Rows are points. A path goes straight from each point to the next, and from the last back to the first. The post is the endless flat space through its rows: a point in 2 columns, a line in 3, a plane in 4, and so on, so that a path can go around it. Count how often the path circles the post. Going back the other way cancels.
In the rows, 128 means zero.

Post:
[[125 129]]
Path, 14 rows:
[[130 111]
 [103  77]
 [100 151]
 [120 187]
 [154 135]
 [150  74]
 [118  83]
 [168 109]
 [153 150]
 [113 162]
 [109 131]
 [125  92]
 [182  89]
 [184 140]]
Times around: 0

Post (8 x 9):
[[112  90 149 143 150 123 114 173 186]
 [152 161 164 137  91 165 159 149 125]
 [141 149  72  94 129 137 137 146 102]
 [148 164 155 143 125 167  89 102 108]
 [105 132 154 114 175 149 131  87 175]
 [ 86 113 105  92 108 106 121 151  95]
 [141  84 172 138 141  86  79  92 174]
 [129 115 104 131 149 157 100  54  89]]
Path:
[[131 112 119 164 136 112 101 147 113]
 [137 149 162 128 136 130  98 176 111]
 [167 165 160 121 141 137 128 103 101]
 [180 119 134  84 146 112 135 110 139]
 [186 153 113 101  95 134 110 132 115]
 [124 140 134 124  90 150 115  64 127]
 [151  93 164 152 133  88 122 110 206]
 [137  93 112 163 216 170 141  23 132]
 [ 95 149 175 112 103 130 172 117 136]
 [ 53 182 110  80 100 121 163 162 168]
 [115 142 133 112 141 150  57 153 173]
 [108 154 116  65 142 175 104 118 123]
 [175 145 120  71 143 153 147 108  92]
 [122 146 179 113 111 194 127  63 116]
 [ 77 134 145  92 121 114 103 144 151]
 [ 83 114 157 182 114 147 115 108 106]
 [159 107 154 167 138 122 135  83 124]
 [157 121 164 116 143 100 120 106 159]
 [129  84 173 103 129 125  97 133 143]
 [210  95  77 101  87  82 148 135 141]
 [149 103 116 108 138 150  64 123 128]
 [114 174  55  83 173 188 119 184  58]
 [150 146 113 153 128 184 148 122  79]
 [157 122 155 154 122 117 150 129 156]
 [139 149 152 115  95 105 144 200 126]
 [187 102 150 156 161 145 103  93 153]
 [121 103  96 119 153 163 130 149 143]
 [ 87  93  52 101 134 132 110 129 122]
 [147 137 157 150 107 120 118 135 171]]
Times around: 2

Post:
[[130 125 165 139 108  94 125 154 109 154 164 153 136 155 116 116 121 124]
 [128 148 114 150  95 158 180 136 102 163 124 139 171 137 105 130  79 170]
 [125 124 160 107  87 125 153 149 108 145 125 129 133 116 102 116 113 119]
 [100 128 143 148 176 120 104  98  95 171 138 112 111  81 161 104 151 119]
 [147 107 149 143  94 118 133  95 120 145  99  97 144 124 111  97 136 182]
 [145 130 146  68 120 152 117 101 148 159  97 145 164 142 126 108  90 109]
 [128 141 140 135 161 173 103 110 123 155 144 155  78 116 139 112 131 132]
 [153 131 142  63 136 120 112 100 103 113 119 105 145 100  84 129 109 148]
 [132 119 135 136 123 154 118 121  89 137 171 151 120 101 159  60 115 127]
 [186 133 160 121 126 123  91 110 157 137 126 174 127  94 115 132  72 172]
 [ 75 128 140  86 137 125 103 152 170 106 125 154 133 119 120 152 115 134]
 [ 93 108 146 115 106  90  60 108 102 145  90 113 105 119 109 146 193 131]
 [118 159 120 134 150 136 131 133 165 119 135 160 122 119 128 148  83 102]
 [ 83 142  79  95 165 144 129 141 106 106  90 145 103 111 180 105 165 164]
 [175  88 145 125 117 130 107 127 114 168 139 112 128 119 105  89 156 112]
 [128 126 149 159 150 122  97 132 122 159 155 158  92  99  73  85 119 112]
 [ 95  97 125 119 122 118 113 127 190 102 143 221  96 105 152 118 158 166]]
Path, 27 rows:
[[167 122 117  66 130 197 102  85 192 103 116 159 120 131 164 142  68 139]
 [130 122 120 112 115 129  80 164 200 102 107 184 155 113 141 158  72 109]
 [137 177 136 112 141 186  98 109  97 103 105 117  89  97 133 132 143 129]
 [ 80  98 140  72 104 116  45 153 193 116  97 168 130 128 154 161 192 168]
 [135 141 126 109 134 103 107 121  22 197  87 114  65  86 190 113 196 122]
 [141 132 111 144 130 167 162 108 195 102 158 158 125  97 133 123  52 145]
 [167 123 132  61 180 196  89  75 148 123  71 163  80  84 169  96 114 184]
 [121 106 152  71  61 166 164 121 129 104 125 111 196 157  97 106  94 163]
 [175 128 151 101 133 138 107 122 125 121 107 156 149 139 115  78 130 153]
 [ 55 104 117  87  84  89 140 157  99 130 190 132 186 142 113 124 197 107]
 [126  95 112 122 109 119 149 132 117 160 143 140 112  94 118 146 154 212]
 [135 112 179 106 134 137  76 154 155 158 131 178  73 103  91 147 116 124]
 [ 87 114 122 140 142 130 115 118  93 138 123 140 142  44 146 121 125 181]
 [148 155 140 101  97 155 148 109  77 133 139 136 142 122  83 102 138 132]
 [129 149 157  92 106 144  53 133 105 184 143 192 101  87 118 100 120  92]
 [182  96 128 108 142 134 185 147 128 187 117  98 143 145 104  73 148 169]
 [146 140 123 197 176 127 158  97 170 106 103 110 113 157 126 159  84 187]
 [129 112  96  99 177  98 122 157 183  73 121 158 179 144 171 142 139 155]
 [131 127 145  83 122 159 143 120  97 124  79 144 167  80 163  71 117 169]
 [135 168 154 102 127 142  92 106 113 192 107 143 127 120 131 149 153  96]
 [144 122 170 128 100  83 127 143 106 158 172 131 147  99  53  91  69 143]
 [126  91 120 175  98 129 175 156 109 180 178 117 123 134  86  87 122  91]
 [156  75 135 150 129 131 133 164 150 141 115 191 107  81  96  73  89 150]
 [117 160 167 100 144 161  79  94 212  78 117 151 143  74 140 185  49 132]
 [ 80 152  97  57 144 137  99 146  63 144 136 128 142  49 143 102 153 103]
 [142 150 157 105 134 142 133 133  83 216  85 103 115 125  78  74 155 102]
 [ 74 119 121  98 127  72  65 185 116 162 121 163 154 165  93 109 149  98]]
Times around: 5

Post, 17 rows:
[[145 117 128 107 119 115 136 142 121 107 155 160 194 145  87 112 140 168]
 [143  98 134 142  77  95  66 106 140 115 134 144 154 154 142 120 150 178]
 [121 152 168 102  79 147 144 138 173 157 112  78 119 167 156  97 154 118]
 [187 139 146  85 103 126 167 126 130 122  84 166 155 150 130 112 161 112]
 [155 127 159  84 136 205 100 108 122  96 114 138 161 107  99  98 113 132]
 [130  77 104 114 196 153 103 140  95 138  66 106 123 112 129 106 136 146]
 [127  99 144 124 170 131 116 134 101 129 104 173 141 120  93 153  87  79]
 [137  86 108  99 131 167 114 143 157  91 108  96 141 130 129 116  98  95]
 [130  61 137 127 147 119 115 152 135 129 108 145 136  86 122 146 161  87]
 [131 168 131 154 107 191 132  71  96 113 141 136 113 110 137 131  68 150]
 [144 130 148 125 173 106 142 140 100 111 126 136  96 124 143 119 106  95]
 [133 105 132 136 177 186  99 129 137 126 134 141  83 108  76 159  93 131]
 [103 147 121 173 146  82  87 101 125 100 104 100 109  98 125 140  96 191]
 [151 190 129 121  28 145  97 159  92 122 151 166 189  83 142 135  96 185]
 [128 115 158 114 115 125 140 141  99  94 127 104 142 166 113 138 135 145]
 [113 152 143  80  85  97 131 114 135 117 141 116 127 149 168 136 126 141]
 [191  52 153 107 151 126 110 111 134 146  83  95 171 118  98 104 114 190]]
Path (24 x 18):
[[ 92 133 128 143 141 145 193 168 115 136  36  61 117 125 121 143 189 165]
 [ 97  95 109  93 105 141 137 112 192 114  73 147 131 135 166 129 152  99]
 [156 182 149 129 100 180 116 148  97 146 122 115  53 134 103 148  86 190]
 [199 152 162 153  97 124 141 122 149 112 125 143 131 129  84 135 183 118]
 [138 110 153 162 134  61 134 123 168 134 150 148 167 148 107 121 125 115]
 [122 182 156 104  83 168 110 129 146 129  54 171 155 142 126 139  95 127]
 [117 103 163 149  78 128  25 108 150  74 149 175 140 119 101 105  98 121]
 [192 101 132 102 111 162  32 108 120 100  73 147 148  51 139 129 106 126]
 [191  86 158 142 175 124 100 140  71 118 142 137 141 122  85 114 119 139]
 [ 69  96 130 164 152 133 119 167 149  94 148  53 144 129  99 163  73 129]
 [129  60 156 143 147 123 135  92  71 127  65 176 123 155 140 177 138 147]
 [ 46  82 160 143 128 129 113 141 118 111 139  71  89 160 134 125 128  95]
 [149  92 105  92 167 146  87 178 121  88 171 137  48 167  82 129 184 112]
 [136 129 143 127 156 108 144 123 116 123  93 126 148 102 101 147 140 123]
 [115 128 107  88 150  84 111 153  91 150 126 160 155 151 160 121  86 155]
 [114 119  94 125 149 126 160 109 142 143  65 117 112 141 125 114  81 176]
 [184  57 139  58  69 115  98 145 141  83 135 104 160 150 131 128 121 132]
 [120 119 107 129  99 108 110 176 131 147  86  85 108 136 111 116 131 183]
 [197 113 143  50 143 115 114  95 113 117  63 114 156 126  87 156 126 166]
 [122  88 125  81 151 153 128 187 132  76 144 108 165  84 126 184 117  96]
 [ 95 189 139  83 157 153  66 193 193 134  77 135  88 108 128  97  94 153]
 [133  98  84  52 118 158 134 189  86 113 115 185 130 114 151 115 168 138]
 [136 128 144  75  93 130 103 105 145 107  93 139 149  83 121 158 149 111]
 [117 175 175 118  86 192 129 139 185  93 165  84 110 107 124 149 175 134]]
Times around: 5
